Each row of a before or after table is a point. One or more steps were done to the points. Then noise was added and the rows were shuffled. The steps act on columns, c1 being the first. Write out the steps. A step turns or swaps two columns, mirrors them in a line or flattens them onto one, adds a multiple of one to another, or multiplies or shifts one. Angles are multiples of 10 degrees, from the lower column toward the higher: turns from -170 to 170, lines from 10 to 170 but not 90. Use the fewest steps. Two steps may share a column if one is a turn and the other turns, adds or multiplies; they go together, in the order done. Otherwise the lowest column goes first.

Before (9 x 3):
[[-11  19 -10]
 [ -7 -11   3]
 [ 26   6 -34]
 [ -3  13  11]
 [ -1  39  -5]
 [  1 -15  23]
 [ 20   8   1]
 [ 10  -7 -16]
 [-23  14   7]]
After (9 x 3):
[[-44  15  36]
 [ 17   5  -5]
 [  9 -11  33]
 [ 24 -16  53]
 [-39  19  20]
 [ 21  -6  13]
 [-60  39  26]
 [  8  10  31]
 [-24  12  41]]
Steps: add -1.5 times c2 to c1; shift c3 by 30

Before (11 x 4):
[[ 20 -17  -7 -17]
 [ 15  -2  15  28]
 [ 10  26  14  -6]
 [-21  25  -5  -9]
 [-24   0  19  -3]
 [-23   9 -23  14]
 [-15 -20 -25  22]
 [ -1  -1   3 -15]
 [-30  -3 -13 -20]
 [ -5  26  10   6]
 [ -8   7  -3  28]]
After (11 x 4):
[[ -8  -8   7  28]
 [-23   7  27  13]
 [ 22  37  -2 -18]
 [-16  57  10  24]
 [-20 -37  17 -10]
 [-30  18   9 -23]
 [  9 -59   4  -4]
 [-27 -18 -15  -4]
 [ -5 -55   7   8]
 [ -2  -3  -4 -18]
 [ 15 -11 -14  28]]
Steps: turn c2 and c3 by 150 degrees; multiply c2 by 2

Before (11 x 8):
[[ 12  43 -44  23  -5  -1 -36 -23]
 [-11  42  23  -1 -37 -26 -14 -18]
 [  3 -37   4 -34  -7  -1 -17 -35]
 [  6   9   4  18 -26  19  -5  25]
 [-30  21   0 -35  32 -45  32   1]
 [  2  19 -23 -12  44 -19  23 -38]
 [ 32   7 -29   8 -27  30  -2   3]
 [-38  -9 -13 -32  37 -16  20  43]
 [ 24 -23  -1 -51  31 -26  10  19]
 [ 13 -32 -50  29  24 -48  38  17]
 [ 27 -21  27  32 -11   4 -11  31]]
After (11 x 8):
[[ 29 -23  27  30 -28   9 -10  18]
 [ 12  41 -39  20  12 -12 -36 -24]
 [  5  10  14  22 -35   6  -7   0]
 [ 32   6 -19   8 -25  -4  -3 -14]
 [  5 -36   5 -33  18   3 -16 -32]
 [ 13 -36 -61  26  11 -24  41  26]
 [-28  23 -12 -33  25  -4  32  21]
 [-12  45  11  -1 -16   5 -14 -35]
 [ -3  18 -27 -13  61 -11  23  -1]
 [-35  -7 -18 -33  -2  -8  22  57]
 [ 23 -24  -8 -50  12  -6  11  34]]
Steps: flatten c3 and c6 onto the line at 20 degrees; turn c5 and c8 by 40 degrees

Before (13 x 9):
[[ 21   6   9 -17  -6   1  17 -26 -15]
 [ 24   4  -3   5   0  11  -4 -18 -11]
 [  2  19  10   5   6   5   8  10  -1]
 [-14 -12   6 -13 -31   6  11   6  16]
 [ -8  10   5   1 -20  11 -19  15   9]
 [-19  -1  -4   3  -7 -23   7 -13   7]
 [ 16  25   6  -9 -31 -22   6 -13  22]
 [ 14  16  -6  -7  -6 -19 -17 -11 -15]
 [-20  -7  -2 -16 -17  15   1  16  22]
 [  0 -12   8 -20  -2  14  -8 -27  22]
 [  6   5  -8  -2 -13 -19   1  -3  20]
 [ 19  -2  11   3   3 -22 -11  17   1]
 [ 15   0 -12 -17  -5 -22  15  13 -20]]
After (13 x 9):
[[ 35  24  -6  -7  -6 -18   3 -11 -15]
 [ 15   4  -8  -1 -13 -19  -4  -3  20]
 [ 38 -10 -12 -17  -5 -22 -12  13 -20]
 [-48  -6  -3   3  -7 -23  -5 -13   7]
 [-36 -17   6 -12 -31   6  -1   6  16]
 [ 52  -7   9 -17  -6   1 -17 -26 -15]
 [  0  -4   8 -20  -2  14  14 -26  22]
 [ 60   6  -3   4   0  11   1 -18 -12]
 [  5   9  10   5   5   5 -19  10  -1]
 [ 48   5  11   3   3 -21   9  17   1]
 [ 40  16   6  -9 -31 -22 -21 -13  22]
 [-50  -6  -2 -16 -17  15   4  16  21]
 [-20  20   5   1 -20  11   9  15   9]]
Steps: multiply c1 by 2.5; mirror c2 and c7 in the line at 160 degrees

Before (8 x 12):
[[ -3   2 -12  -1 -16   0 -13   9  -7  -3   6 -14]
 [ -9  -4 -13   7   2  -3  12  -3  -5   0   1  -6]
 [-10  -2 -11   0 -16   8  -3   8 -30 -15  -5 -10]
 [-13  -5   8   6  -9   7 -14   9  -5 -11  10  -1]
 [  7   4  -9   5 -19   8 -12 -60  -6   8  -7 -11]
 [ -2   5  -4 -16 -16  13  -8  -6 -10   2  45  -7]
 [  8  -4  37  -2 -13  -2  16   8  -9   6 -10 -12]
 [ -5   7  -4   5  12  -6 -11   5  -8  -9   2   7]]
After (8 x 12):
[[ -9  14 -12   0  -8   7 -21   4 -22 -13   8  -9]
 [ -2  17 -14 -15  -1  13 -11 -12  -2   2 -42  -6]
 [ -5 -10  -6   3  10  -6 -13  -1   1  -7   2   8]
 [-14   5  -2   6  -6   7 -14 -14   6 -11  -3  -1]
 [  8  11  27  -4  -9   0   6 -25 -18   5  14 -12]
 [ -9  -3  -8   9  -3  -3   7  10 -12   0  -2  -5]
 [  7  19  29   5  -2   8 -13  49   4   9 -24 -12]
 [ -3  15 -16   1  -4   0 -14  -1   3  -4  -1 -14]]
Steps: turn c2 and c5 by 70 degrees; turn c8 and c11 by 150 degrees; turn c3 and c8 by -40 degrees; turn c7 and c9 by -40 degrees

Before (12 x 14):
[[  9   6 -21  23 -16  11  -5  19   3   5 -13  26  -4   7]
 [ -1  -1   0   1  19  11 -23 -22   5  11  -8  -6 -14   4]
 [ 27 -16 -18  -3  22   5   4  12  -2  -4  21  21  22  -8]
 [  5   4  -7  -7  15  20  -6  11  19 -17  -6  20   0  18]
 [  3  14  -3   8   2   3  -5  -5   3 -18  34  -6  17   6]
 [ 27 -12 -15  31 -13 -10  -5 -14 -29 -19  21  21  17  35]
 [  3  24  -2  31  -3   0  16  21 -16  19   7  12 -24   8]
 [-16   6  10  20   6  15   5  18   9 -31   6 -17   7  -3]
 [-17 -19  -4  10  -5   1   0 -31  23   9  39  20  -7 -10]
 [  6   0 -13  27  -3  22  -5   5   5   7  28  -7 -14  19]
 [ 20  -9  -9 -16   4  21  23 -30 -10   0  10 -15   0 -10]
 [-24   6  -5 -11  19   0 -29  12   7   6   4  -5  -5  36]]
After (12 x 14):
[[-10  19 -21 -14   3 -18  -5  19   3   0  -4  26  -4   6]
 [-14  11 -15 -30  11  -3  -5 -15 -29  61   8  21  17  49]
 [-17 -18  -9   7 -19 -11  23 -30 -10  21   4 -14   0  -4]
 [ 28  17  10 -11 -17  -4   4  18   9  37   2 -18   7  -8]
 [-12  39  -2  -8  10  -2  16  21 -16 -30   2  12 -24  16]
 [-21 -14 -18  -7 -25  13   3  13  -1  35   8  21  22  -7]
 [  7  17  -2   3  -9  -1  -7  -5   3  34  13  -6  17   4]
 [ -5   0   1  -2 -16   7 -23 -22   6 -19  -3  -7 -15   2]
 [ 17  -2  -5  13 -11  15 -29  12   7 -34   2  -5  -6  33]
 [ 11  -8  -4 -19   5  -5   0 -31  24 -33  15  19  -8 -22]
 [  4  -2  -7   8 -25  -1  -5  12  20  35  -3  21   0   8]
 [ -8  17 -14 -21 -12 -17  -4   5   5  -5  11  -7 -13  17]]
Steps: turn c1 and c10 by 150 degrees; multiply c10 by 2; mirror c2 and c4 in the line at 20 degrees; turn c5 and c6 by 130 degrees; add -0.3 times c13 to c5; add -0.5 times c9 to c14; multiply c11 by 0.4

Before (8 x 20):
[[  4  -5   9  -4 -10 -10 -10 -12  15 -32   9   1  -7   8 -14  17  -2   6
    8   7]
 [  0   5   4   5   5   4  -8  -7   3   3   0   2  -8  -1   3  -9   0   7
  -13   8]
 [  1   1 -12  -2   0  -5  -8   2   0  -4  -3  -5   1   2   3  10  -6   0
    0  12]
 [  1  10   5  -2   4  -3  -8  -2   0   6 -17  17  -5  -5   0 -13  -4 -20
    0  13]
 [-21   0   9  -3  60  -1   3  -2   3   3   1   2  -8  -2   3 -14  -6   6
    0  -2]
 [-23   1   2   0  -8  13 -11  -2  -6   6   9  18   6  -3   4   0  -5   4
    5 -21]
 [  1   9   5   6  -8  -2  -8   3  -8  -5  15   2  -5  -4  -1   4   0   6
    7  13]
 [  4   9   7   2  -7  15  15   0  -3   6  15  -2  -3  -7   3 -12  -5   0
    6  11]]
After (8 x 20):
[[  1  -3   1  -2  -6  -3   0   3   0 -17 -17   6  -6  15   0 -13  -4 -20
    0  13]
 [  1  -4   1   6 -19  -1   1  -1  -8  -2  15  -5  -5  14  -1   4   0   6
    7  13]
 [  4   6   1  -4 -20 -10  12  11  15  -1   9 -32  -9   8 -14  17  -2   6
    8   7]
 [  0   1   2   5  -5   4   3   7   3  -2   0   2  -8  12   4  -9   0   7
  -13   8]
 [  1  -1  -1  -2 -10  -5   6  -2   0   5  -3  -4   3  10   3  11  -6   0
    0  12]
 [  4  -3   1   2 -17  15 -14   1  -3   2  15   6  -4 -15   3 -12  -5   0
    6  11]
 [-22   0  -1   0 -18  13   3   2  -6 -18   9   6   5  18   4   0  -5   4
    5 -21]
 [-21   1   2  -3  50  -1  -3   2   3  -2   1   3  -9  -3   3 -14  -6   5
    0  -2]]
Steps: multiply c2 by 0.4; turn c2 and c8 by 160 degrees; flatten c3 and c13 onto the line at 100 degrees; shift c5 by -10; turn c7 and c14 by -120 degrees; multiply c14 by 1.6; turn c10 and c12 by 90 degrees

Before (14 x 24):
[[  9  21   2  -6  14   9   0   4  10  -5 -16   2 -10   4   1   1  -2   1
   -7   3 -13 -16  15  19]
 [  6  21  12   7 -15 -10   6  -2  16   2   1   9  -9   2  12  -2  13  11
  -13  22 -19 -17  10  20]
 [  4  10  12  -4 -19   5  17  45  14  17  -3  43  -9   2  -3  28  21  60
   -8 -19 -20 -19  12 -10]
 [  2  -9   9   4  12 -31  10   2   1   4  -3   4 -11   8   1   0  11  -2
   -9  -8 -13  -9  13 -14]
 [ 26   6   8  10  13   6  14  28  11   2 -17   1  -7  -1   8  -1   6   3
   21  -8 -15 -13  -9 -10]
 [  9 -10 -18  12   3 -44   7  16  -2   6   4   7  -1  27 -25   7  -2 -12
  -20  -5 -18   5  -8   2]
 [ 15  15 -13  -1 -18   3   3   3 -15  10 -14   7  -6   3  10  13  -2 -12
  -17   9 -17  -8  -1  16]
 [  1  10   5   7   6   4  13  -4  17  13   3  55 -10   8   8  13   3   5
   -5  10 -11  -7   4  20]
 [ 12  14 -10   8 -17   2   2  -1  13  -4   2  -2  -6  20   7  37   0  -3
   21  14  -9 -16 -12   9]
 [  0  17  12  14   5  10 -11   1 -12   8  -2  -3   0   2  -1   4  23  -6
  -20  12 -18   3  11  13]
 [  4   8 -12  11  -2   2  17  23 -35  -4   5  -4  33   4  13  10   2   4
   -6   3  -7 -16  -4  -4]
 [  3   5  -3  14  -8  -8  17  -3  -9  15  -2  15   6  -3 -21   0  -2 -10
   -8   7 -20 -21   4   5]
 [  3  11   3  18   8 -12   2  -5  16   3 -10  -9  -5  -4  14   3  -2  -4
  -16  -7 -13 -14   3  17]
 [ 11  11   2  -5   4   3 -19   1  14  10  -8   0   3  -1   4  11  -1  -2
  -18  17   1   7  12   9]]
After (14 x 24):
[[ -8  11  13   9 -17   1  -9  -2  13  -5   3   2  -6 -10   7  37  -1  -3
  -20  14 -12  17 -12   9]
 [ -2   8 -14  20   9 -12  -7  -5  16   3  13  -6  -4 -34  15   1   1  -4
   10  -7 -14  11   3  17]
 [ -6  13 -11  13   5  10   8   1 -12   7   1  -6  -1 -28   0   3 -23  -5
   21  12 -21  -3  10  12]
 [  6   1  -8  15  -7  -9  -6  -2  -9  15   8  21   5 -34 -21  -1   1 -12
    0   7 -22  18   4   5]
 [  5   6  -2  -5 -19   6   6  44  15  18  11  45  -9 -28  -4  28 -23  60
   15 -18 -22  15  11  -9]
 [-19  12 -16  -6   4   3  10   2  14  10   4  -6   2 -31   5  11   1  -1
   11  18  -1  -8  12   8]
 [  6   5 -12  12  -2   4 -16  22 -37  -3   1   3  32 -26  13  10  -1   5
   -7   5  -9  17  -4  -4]
 [ -7  20  -4  -7  14  11  -4   4   9  -5  21   5 -10 -27   1   0   2   1
    6   3 -16  10  16  19]
 [  6   8   0   8   7   4  17  -5  17  13  -2  54  -9 -23   7  14  -3   5
    7  10 -12   8   6  18]
 [ -3  18  -6   5 -15  -9  -2  -2  17   2   5  13 -10 -29  13  -1 -13  11
   17  22 -22  15  10  21]
 [  2 -12  -3   3  10 -31  -6   1   0   5   7   9 -10 -20   1   1 -10  -2
   12  -8 -11   7  12 -14]
 [ -4 -13 -26  13   4 -42  -7  17  -2   6  -5  11  -2  -2 -24   8   3 -11
   -6  -5 -16  -4  -8   1]
 [-17   3  21  10  12   5 -22  28  11   3  21  14  -8 -32   8  -1  -5   3
   -5  -6 -17   7  -8 -10]
 [-11  13 -21   0 -17   3  -4   2 -17  10  15  12  -6 -28   9  14   2 -13
   -3   8 -21   2  -2  15]]
Steps: turn c1 and c7 by -150 degrees; turn c7 and c12 by -30 degrees; turn c2 and c21 by -10 degrees; mirror c3 and c19 in the line at 30 degrees; turn c11 and c22 by 160 degrees; shift c14 by -30; multiply c17 by -1

Before (14 x 48):
[[  0   2  -6 -15  10   3   3 -46   5  -3 -11  10   4  22  -7  -2   8 -45
    8   9  -7  17   7   5  -9   1   4 -11  52 -30  10   2  -5   0  16  -6
  -11 -20  15   4  -7 -16   8   5   4   6   7  10]
 [ -4  -3  -6 -14  -2  45  -9  12   3  13  11  14  -1  -6  -7  -2  -8   0
    8   7 -12   5  -3  22   2  23 -21  -1 -22 -10   8  -2   0   8  -3 -17
    3  23  -3 -10  -3  -8  -7   6  -5  -3  -8 -24]
 [ -3  -2  -3 -16 -13 -13   4  -5   1 -28   6  -2   3   6 -14  28   5   7
  -31  -2  17  -3  29 -19  18  -3  -1 -10 -28   7  10  -4  13   6 -15 -10
   -1  16   8  -3  26   0  13   6  40 -13  -2 -11]
 [ -5   1  -5 -14  11   1   2  13   7  -1   6   5   4   8  -3  -7  11  -1
   -1   1  -3  -4  -3  -6 -10   9 -11  14  60  -1   1   7   4 -15 -18 -14
    3  19   0  -1  -4  -8   6 -24  -4  17   4   0]
 [ 12   2  -8 -16  11   5   4  13   4  -9 -13  15   4  -3  -9   0  18   7
    8  -2  -5  -6   8  -5  16 -14   0  -8 -17   2  10  -2  -3  -5 -14  27
    2   6  17   4   6 -12   3   8   2  10  -6  -2]
 [ -5  -6  -9 -16  -4 -13  -1  15   0 -21  -1   3   1  -8 -13  -7  -3  -6
   -2   0   6  40   9  13  -1 -17   4 -11 -24  -5   1   9  -6   2 -13 -16
    3  -8  -3 -11  -2  18  13   7   9   0   0   2]
 [  6  -5  11 -13  12 -13 -10   2  -7  10  15  -2  -6  -5   8  -4  47 -17
    7   6  11  -6   9 -18  10 -16   4  -9   7   7 -23  -3   8   2  -1 -10
    3 -31   4 -10  24  16 -25  -3   0  14  12   9]
 [  5  -3  -5 -15  11 -14 -33  12  -6   9  12  18  13  -4 -12  -2  -5  -7
    3   8  -9  -7  -2  26  -1  25  -4  -5  23   4   4   2  -4  11   5 -18
    0  24   7  23  -7  -9  -8  10  15  18  34 -12]
 [ 20  -2  -9 -17   1  -7  -2  17   2   4   8  21  -1   0  -3   4 -11   4
   -7   0  14   6   2  15  -5  27  -4  -7 -11 -14  -1  14  -3  -9 -10 -15
    1  16   4   1  -3  -8  -8   3  -9 -29   1  12]
 [ -1  -8  -7  36  -1 -10  -1  -6  -3   1   6   6   5  -8 -15  13 -12  -4
   -3   9   2  -5   2 -16  -8   1 -10   1 -28   0  -3  15   5  12  50  -7
   -5  13  14  -6  15  -8   2  -3  -8  10  -5 -17]
 [  4  -1  13  -1   9  -5  -3  22 -49 -15   7  18   9   2 -14   1  -9   5
    9  13  23  -5   3  -5  12  -7  -3  -3 -16  -4  11  29  -5   5 -19 -12
  -14  10  13   8   5  -1   1  11  -9  15  -7  16]
 [  4 -20  -3 -13 -43  -7 -23  17  -6   7  15   0  -3  -5 -11   1   2   4
   -5  30  -6   2   6 -17  -5  -8 -38  -4 -22   6 -15   1  -4  -6  -2  -3
  -27  -5  19 -11  18 -15  10  12  25  14   7 -16]
 [ 12  -7  15  -5   4 -13   8   6   9   7   5  11   0 -11 -15   4   9  -3
    4   6  -8   2  -5  -7   9 -11  -6 -10  -8  -5   1   2  -3   5  12  24
   -8   7 -11  -9  -1 -14 -19 -10  20  16  -9 -28]
 [ 13   0  -5 -15   7 -14  -7  -4   3   7  16  16  -7   2   2  -5  -8 -15
    0   6  -7  -5  -4 -13   9 -14  -5   2 -26  -9  10   4   5   8  -9   2
    3   4   6 -10  -6 -17  11 -12  -7  13  -5  15]]
After (14 x 48):
[[  0  -1  -6 -14   8   3   2 -47   4  -7 -10  10   3  22  -8  -3   8 -45
   -2   9  -6  17   6   6  -9 -13  -4 -11  53 -30   9   1   4   2  15   0
  -11   1  32   5  -7  13   9   6   4   3   5   9]
 [ 10   3  -8 -15  11   4   4  15   4  13 -13  15   3  -3  -9   1  16   8
   -3  -1  -5  -8   8  -6  17 -17  -4  -7 -19   1   9  -2   2  -6 -15  24
    3  16   4   4   6   0   3   7   2   4  -6  -1]
 [ 14   2  -5 -14   6 -14  -7  -5   5   4  16  16  -6   3   4  -5  -7 -16
    6   7  -5  -4  -3 -15  10 -23   4   1 -27 -10  11   4  -6   8  -8  -2
    4   6   0 -12  -5   2  12 -13  -7   4  -6  13]
 [ -4   2  -3 -15  11   0   1  13   6 -10   5   6   6   8  -3  -9  12   0
    4   2  -5  -4  -4  -6 -10   1   4  14  60  -1   1   6 -10 -15 -17  -8
    4   9 -23  -2  -5  12   9 -23  -3   7   5   0]
 [ 12  -7  14  -4   5 -12   7   5   7  21   5  11   2 -11 -16   4   9  -2
    0   7  -8   1  -6  -6   9 -19  -3  -8  -9  -6   1   1  -5   5  11   9
   -9  -4 -14 -11  -1   4 -18 -11  21   8  -7 -28]
 [  3  -4  11 -14  13 -13 -10   1  -6  -1  18   0  -6  -3   6  -5  48 -16
  -10   7  12  -7   8 -18  10  -3   8  -9   8   6 -24  -3   5   3  -1 -15
    2 -14  38 -10  23 -20 -26  -4  -1   5  10  11]
 [  3  -1  14   0   8  -7  -1  22 -49 -19   6  19   9   1 -15   2  -9   6
   -8  11  24  -5   2  -6  11  -8  -4  -3 -17  -5  11  28  -3   6 -18   5
  -14  17  -4   8   5  -1   0  10  -9   6  -7  16]
 [ -6  -3  -5 -14  -2  46 -11  12   1  -4   9  14   0  -4  -8  -1  -9  -1
   -6   8 -11   6  -3  21   0  11   0  -2 -23  -8   8  -2 -21   8  -3 -21
    2   8 -28 -10  -1  22  -7   5  -4  -2  -7 -23]
 [ -2  -2  -2 -16 -12 -13   3  -5   1 -25   6  -2   2   8 -13  29   5   6
   27  -2  18  -5  28 -21  17   5  12  -9 -29   7  10  -4  -1   6 -14  14
   -2  15 -13  -4  24 -11  14   6  40  -6  -2 -11]
 [  5  -3  -5 -15  11 -14 -35  13  -5  -7  11  17  13  -4 -11  -1  -3  -7
    0   8  -9  -8  -1  26   0  13  -4  -6  23   3   4   1  -5  11   6 -17
    0  20 -23  22  -7  25  -6  11  15   6  35 -11]
 [ -1  -8  -5  34   1 -10  -1  -5  -3  -7   9   5   5  -9 -14  14 -11  -4
    7   7   3  -5   1 -15  -7  -3   5   2 -28  -1  -4  14 -10  11  50  -5
   -6  19  -6  -6  15   6   1  -5  -9   4  -6 -17]
 [ 20   0 -10 -16   1  -6  -3  17   2  -9   8  20  -1   0  -2   3 -10   4
   11   1  15   7   0  16  -5  18  -3  -7 -11 -13  -1  15  -2  -8 -10 -14
    2  11 -16   1  -2  22  -7   3  -9 -12   0  11]
 [  5 -19  -3 -16 -42  -9 -23  18  -9   1  14  -1  -4  -5 -10   1   2   3
   10  29  -5   4   7 -15  -5 -15  -3  -5 -23   6 -15   0 -38  -7  -1  -6
  -27  14  17 -12  17   4  10  12  24   4   5 -17]
 [ -4  -5 -10 -16  -4 -14  -1  14   1 -25   0   2   1  -8 -14  -6  -4  -7
   -5  -1   4  40   9  13  -1   0  -6 -12 -23  -6   2   9   4   3 -14   5
    4  -6   7 -11  -3 -24  13   7   8   0  -1   1]]
Steps: turn c10 and c36 by -50 degrees; turn c19 and c42 by 160 degrees; turn c26 and c42 by 40 degrees; swap c27 and c33; turn c38 and c39 by -60 degrees; multiply c39 by 1.3; multiply c46 by 0.4
